Rows are points. Examples show where two turns around zero, p and q, send a point. Where does a point land after both, in the order given? Backwards means that the second turn is done in reverse. Each puzzle has new turns, and all numbers are rounded.

Turn p:
[ 19.7 -19.7   4.1] => [ 24.1 -13.0   6.4]
[ -7.0 -11.6   0.0] => [ -3.0 -13.1  -1.3]
[ -8.5  30.2 -14.4] => [-15.5  27.1 -14.7]
[-4.2  1.1 10.3] => [-5.6 -0.9  9.6]
Turn q:
[-0.4 16.0  4.6] => [ 1.4 15.1  6.9]
[ -4.9 -18.1   9.0] => [ -1.5 -19.4   7.2]
[ -5.8 -22.5  10.4] => [ -1.9 -24.0   8.2]
[14.7 -4.6 -4.0] => [12.2 -3.3 -9.7]
[ -3.5  29.1 -20.0] => [-10.2  31.5 -12.7]
Where do these land?
p, then q backwards: [ -3.6   4.0 -10.8] => [  1.1   1.7 -11.9]
q, then p backwards: [ 13.3 -20.7  -0.5] => [  4.1 -22.7  -8.5]
q, then p: [-19.2   1.4  17.9] => [-13.1  -7.1  21.6]
p, then q backwards: [-8.9 15.3 16.1] => [-19.0  12.8   6.8]
q, then p: [ 18.4   0.0 -22.7] => [ 10.7   8.6 -25.8]
